Rows are points. Any point is a mix of the corners, with weights that add up to 1. It lies inside the corners' shape when no weight is negative. Is each point inside? If not, which corners have a negative weight?

Corners:
(1): [-0.97  0.97 -1.11]
(2): [-2.34 -3.00 -4.99]
(3): [-0.72  0.89  3.94]
(4): [ 1.09  0.32 -0.19]
Points:
[-0.46  1.24  2.84] => outside (2)
[-2.03 -1.55 -2.34] => outside (4)
[-0.96  0.60 -1.21] => inside
[-1.53  0.83  2.20] => outside (4)
[-1.76 -0.34 -1.08] => outside (4)

Corners:
(1): [-0.54  2.59  0.91  3.09  1.73  1.38  2.22  2.36 -0.61]
(2): [ 2.72 -0.21  1.15 -4.60  0.06  1.54  1.57  1.12 -0.56]
(3): [-5.27 -3.20 -0.80 -2.71 -1.69 -2.02 -1.81 -3.09 -0.09]
(4): [-1.88 -0.84 -3.24 -4.46  1.19  0.68 -0.95  1.42 -2.40]
(5): [-3.36 -2.97  1.75 -2.90  1.15 -5.21 -2.65 -0.74 -2.28]
(6): [-2.15  3.68 -2.15 -0.81 -2.35  0.28 -1.21 -1.70 -0.30]
(7): [-3.15 -0.42 -0.73  3.14 -2.47  0.19 -1.85  1.81 -1.18]
(8): [-2.54 -1.52  0.84 -1.49  1.55 -2.68 -2.66  1.57  2.15]
(9): [ 2.34  2.51  0.09  2.71  1.24  2.61 -1.22 -3.94  1.70]
(10): [ 3.27  2.07 -1.43  2.76  0.73  0.03  2.14  1.12  2.10]
Points:
[ 0.61  1.60  0.09  0.67  0.66  0.79 -0.03  1.01  0.12] => outside (3)
[-4.13 -0.23 -0.43 -1.99 -0.88  0.14  0.54  2.00 -1.46] => outside (5, 9, 10)
[-3.88 -0.76 -1.34 -3.93 -1.23 -1.38 -3.23 -1.47 -1.63] => outside (1, 10)
[-3.05 -1.20 -1.53 -2.73 -1.75 -2.05 -1.98 -0.60 -0.56] => outside (1, 9)
[-2.16  0.83 -1.27  1.66 -0.39 -0.37 -0.39  0.01 -1.31] => outside (2, 8)
[-0.12  1.36 -0.83  0.78 -0.18  0.83 -0.01 -0.44 -0.35] => outside (8)
[ 0.36  0.91 -0.63  0.96  0.35  0.61 -0.46 -1.17  0.73] => inside
[-1.06 -0.30  0.09 -0.38  0.81 -1.38 -0.86  0.73  0.87] => inside

Corners:
(1): [ 2.64  0.44 -1.06 -2.23  0.48 -1.73  1.78  2.95 -1.15  1.25  0.46 -1.93
 -0.05  2.14 -0.67 -2.39 -2.35 -1.43  1.33  1.51]
(2): [-1.07 -2.62 -0.47  1.33 -1.35  4.13 -2.53 -1.18  1.04 -1.85  0.79  2.32
  2.90  0.40  0.14  1.21  1.52  4.70  1.16 -2.06]
(3): [-2.15  0.01 -0.04 -4.38  2.64  0.03 -1.70  1.00 -0.94  0.67 -0.06  0.00
  0.27 -0.63 -0.80  1.77 -1.55  1.88  1.24  2.48]
(4): [ 2.82  1.22 -1.81 -3.00  2.49 -2.34  1.07 -1.81  0.90  1.25 -3.26 -1.45
  1.10 -0.58  0.13  0.61  1.39  1.29  1.24  3.08]
(5): [-1.25  0.11  0.06 -1.02  0.11  2.80  0.82  1.62  1.59 -3.75  0.19 -2.70
  1.00 -1.28 -3.79  1.67  3.15 -0.74 -0.97 -2.57]
(6): [-3.02  2.67  1.46 -2.63  0.61 -0.45  0.85  1.24  0.60 -3.36  3.07  3.58
 -1.91 -0.33 -0.06  3.08 -0.20  3.07 -1.42 -0.93]
(7): [-3.12  1.40  1.78 -3.07 -1.74  1.12 -3.68  0.89  0.21 -2.86 -0.81 -1.10
  2.44  2.57 -0.14 -0.27 -0.55 -1.16 -0.60  1.26]
(8): [ 0.21 -3.30  0.76 -3.73 -1.65  0.98 -1.89  2.52  2.91 -2.49 -2.13 -0.74
  1.51 -1.11  0.17 -0.05  3.08  2.16  4.12  2.41]
(9): [ 1.80 -2.00  4.15  2.39  1.30  1.67  0.74  1.36 -2.38 -2.72 -0.81  0.69
  1.30  0.95 -2.37  0.10  1.67  2.39  1.42  2.60]
(10): [-1.63 -0.55 -2.00 -1.10  1.32  2.80 -0.69  1.79 -3.64 -2.54 -3.28 -1.22
  2.72 -0.88  1.66 -3.20  0.37  1.45  2.02  0.71]
(11): [ 1.95 -2.86  4.23  0.52 -2.07  2.20 -0.23 -3.71 -1.66 -1.99 -0.79  1.67
 -1.30 -2.01  2.37  1.26  1.10  1.03  1.36 -1.64]
(12): [ 0.16  0.30  0.46  0.40 -1.57  4.34 -1.15  1.22 -1.37 -2.15  2.46 -2.78
 -1.98  1.22  0.53 -3.16  1.83 -0.03 -0.57  1.02]
(13): [-0.96 -2.45 -0.71 -0.85  0.05 -0.24 -2.99 -0.54 -0.24  1.36 -1.97  2.16
  0.77  3.40 -0.57  0.77  2.11 -1.27  5.13  0.95]
(14): [-1.91  3.93  1.37  0.73 -2.03  2.27 -1.62  1.19 -0.93 -0.07  2.79  3.26
 -0.84 -2.31  0.98  2.71  0.82  2.87  2.83  2.14]
(15): [ 1.83  0.51 -0.12 -2.81 -2.01  1.72 -2.41  2.53  1.79 -0.90 -0.90 -1.19
 -4.30  1.10 -1.94 -0.47 -0.32  2.69 -0.79 -1.31]
(16): [-3.84  3.28  5.06 -2.52 -2.13  2.12  0.61  0.19  0.34  2.23  2.36  2.03
 -2.90  2.11  0.47 -1.64 -2.75  2.33 -0.93 -1.25]
(17): [ 0.52  0.91 -1.17 -3.79 -0.69  2.52  1.99 -1.16 -3.41  0.00  0.61  3.75
 -3.84 -0.85 -2.86 -2.40 -1.31 -1.79  1.66  2.48]
(18): [ 0.05 -3.76  0.65 -0.66 -0.90 -0.41 -1.17 -3.59  2.35 -0.69 -2.18 -2.63
 -1.23  0.66  0.23 -0.22 -1.92  4.34  2.77  0.32]
(19): [ 2.34 -2.99  0.94 -2.44  0.65  0.99  0.41 -1.80 -0.58 -0.51 -0.56 -0.41
  0.75  1.62 -1.37  2.03  1.68  4.93  5.16 -0.79]
(20): [-0.19 -1.40  0.03 -0.40 -2.49  1.71  0.86 -1.82  0.18  1.29 -2.76 -2.46
 -0.34  1.35  2.74  2.92  0.15 -0.51 -0.92  2.69]
(21): [ 0.38  2.66  2.82 -0.87  2.89  5.65 -1.44 -1.66 -0.26 -3.88  0.69  4.95
 -2.31 -0.01 -0.82  2.43 -0.25  2.38  1.50 -2.99]
Points:
[-0.31  2.34  0.19 -0.98  0.49  1.72 -0.67 -0.61 -2.78  1.47 -0.69  3.36
 -0.35 -0.05  0.66  0.78 -1.00 -0.81  0.11  1.74] => outside (5, 6, 8, 12, 18, 19)
[-0.13 -0.11  0.80 -1.47 -0.10  1.80 -0.01  0.47 -0.48 -1.67 -0.21 -0.58
 -0.10 -0.15 -0.44 -0.01  0.33  1.64  0.67  0.38] => outside (13)
[-0.51  0.27  0.82 -1.23  0.79  0.96  0.07 -1.27 -0.69 -0.53 -0.71  1.26
  0.62  0.24 -0.20  0.92 -0.38  1.64  1.62  0.48] => outside (8, 12, 15)
[-0.21 -0.82  1.59  0.59 -1.18  2.07 -1.34 -0.87  0.22 -0.87 -0.81 -0.94
  1.42  0.79  1.06  0.35  1.22  1.75  2.16  0.48] => outside (3, 6, 15, 17)

Corners:
(1): [-2.26  0.45 -0.95 -3.04 -2.02 -0.05  3.96 -0.86 -0.41  1.95 -0.23 -0.11
 -2.02 -2.26 -0.06  2.66  1.26 -2.26  1.99 -0.23]
(2): [ 0.58  0.19  0.60  0.35 -0.62  1.43 -1.79 -0.94 -4.38  0.31  0.02 -0.12
  2.85 -2.36 -2.62  3.99  0.69 -2.03 -1.92  1.09]
(3): [-0.98  0.57  2.72  2.00  1.97 -0.08  1.20 -2.65  0.81 -1.35  1.38 -0.50
  0.80  4.50  3.21  0.84  0.91  0.73 -2.40 -2.51]
(4): [-0.44 -0.03 -2.88 -0.91 -0.28 -0.05  1.79 -1.12  2.40  0.34 -2.87  2.51
 -2.34 -0.57  0.57  1.48 -2.38 -0.80  0.33  1.60]
(5): [ 1.12  3.27 -1.38 -2.79 -1.01 -0.15  0.17  2.54 -0.17 -2.50 -1.11  1.79
 -1.11 -1.34  1.25  0.40 -0.58 -0.86  2.42 -2.22]
(6): [ 1.45  1.12  1.51 -1.08  0.86  1.46 -1.92 -0.03  0.19 -0.74 -0.95  3.07
  1.73 -0.04  1.73 -0.93  1.28 -0.81 -1.63 -0.41]
(7): [-1.02  2.74  0.24  1.35  1.74  0.03 -2.75 -2.72 -0.82  2.59 -3.82  3.78
  0.13 -0.58  1.17  1.75  0.62  0.86 -1.65 -1.37]
(8): [-2.71  0.81  3.68  4.76  3.87 -3.49 -2.34  0.51  1.19  1.37 -1.62  2.18
 -1.66  3.30  2.18  0.00 -0.92  2.07 -0.48  2.08]
(9): [ 0.92 -1.21 -0.48 -0.34 -2.58  2.01 -0.50  3.51  0.90 -3.14  0.30 -2.64
 -1.86 -1.95 -2.14 -6.84 -2.36  1.33  0.28  0.46]
(10): [ 0.39  0.16 -1.31 -5.09 -1.89  1.59  0.25  2.63 -2.93  2.74 -2.25 -0.03
 -1.27 -1.86 -1.80 -0.79  0.96  2.02  2.65  1.23]
(11): [ 4.63  2.92 -1.13 -2.05 -3.17 -1.51  0.07  2.21 -1.66  0.02 -1.91  0.84
 -2.23  0.39  1.84  0.15  1.49  1.22  0.80  1.74]
(12): [ 2.30 -0.36  2.82  1.87 -1.07 -1.19  0.55 -2.86  1.85 -0.53 -2.45 -1.81
  1.54  0.74  0.48  2.18  0.83  1.27 -0.95  1.16]
(13): [-0.60  3.10  3.63  6.41  3.03 -4.08  2.26  1.50 -2.97 -3.20  1.32  1.43
 -0.32  2.38 -1.42  1.35  2.02  2.35  2.92  2.06]
(14): [ 2.59  3.47 -1.63 -1.24  2.13 -3.05  0.86  2.41  0.31  0.34 -0.67  1.04
 -1.26 -0.31 -2.55 -1.52  0.64 -1.30  4.25 -1.78]
(15): [ 1.02  5.83 -0.90 -2.97 -3.97  1.20  0.98 -0.96 -2.95 -0.68  0.33 -0.42
  0.80 -2.75  1.83  3.12 -0.22  0.02 -1.85  4.51]
(16): [-1.89  1.70 -5.63  3.24  0.13  1.12 -3.65  1.61 -2.74 -2.57  3.13 -3.94
  2.37 -3.57  0.81 -8.37 -2.18 -1.61 -1.86  2.24]
(17): [-1.71  0.37  0.16  1.70 -0.03 -1.20 -2.42 -3.75 -3.62  2.33 -3.26  0.97
  0.36  2.53 -0.20 -5.60 -0.28  1.87 -2.08 -0.23]
(18): [ 0.78 -1.05 -2.07  1.52  1.02 -2.71 -3.89 -1.58 -0.86 -1.31 -0.44  0.51
 -0.79 -0.01 -1.88  1.01  2.07 -0.72 -2.32  1.91]
(19): [-4.31 -0.37  0.24 -1.73 -2.27  0.98  5.08  0.43  2.33  1.07 -4.03  0.48
  0.43  3.09 -1.76  1.90  4.89  1.64  1.50 -1.92]
(20): [ 0.81  0.30  0.41 -0.11 -2.06  0.70 -0.94 -3.42  0.56  0.42 -2.13  1.69
 -1.90  4.40 -0.54 -0.56  2.39  2.51  1.32 -1.05]
(21): [-1.84 -2.68  1.46  1.98  0.83 -1.88  0.78  0.01  1.83  0.01  1.62  2.30
 -0.77  1.68 -0.50  0.21  0.37  1.06 -0.53 -2.42]
Points:
[-0.46  1.07 -0.56 -0.86 -0.67 -0.62  0.89 -0.45  0.41  0.52 -1.41  0.81
 -0.64  0.52  0.36  2.05  1.22  0.00  0.54 -0.33] => outside (6, 9, 13, 17)
[-0.24  1.10  0.77  0.97  0.41 -0.65  0.40 -0.45 -0.91 -0.59 -0.14  0.38
  0.07  0.77  0.08  0.66  0.79  0.21 -0.06 -0.04] => inside
[ 0.10 -0.11  0.21 -0.81 -0.69 -0.87  0.41 -0.18  0.38  0.40 -1.01  0.54
 -1.10  0.86 -0.18  0.81  0.55  0.54  0.14  0.01] => outside (6, 7, 13, 16)
[-0.32  1.41 -0.48 -0.29  0.20 -0.73 -0.04  0.12 -0.97  0.40 -0.94  1.13
 -0.52  0.42 -0.03  0.28  0.92  0.19  0.48  0.09] => outside (9, 12)
[ 0.50  1.22  0.21 -1.00 -0.84 -0.43  0.48  0.46 -0.17 -0.01 -1.40  1.34
 -0.91 -0.24 -0.31  1.59  0.80  0.24  0.85  0.36] => outside (3, 16, 17)
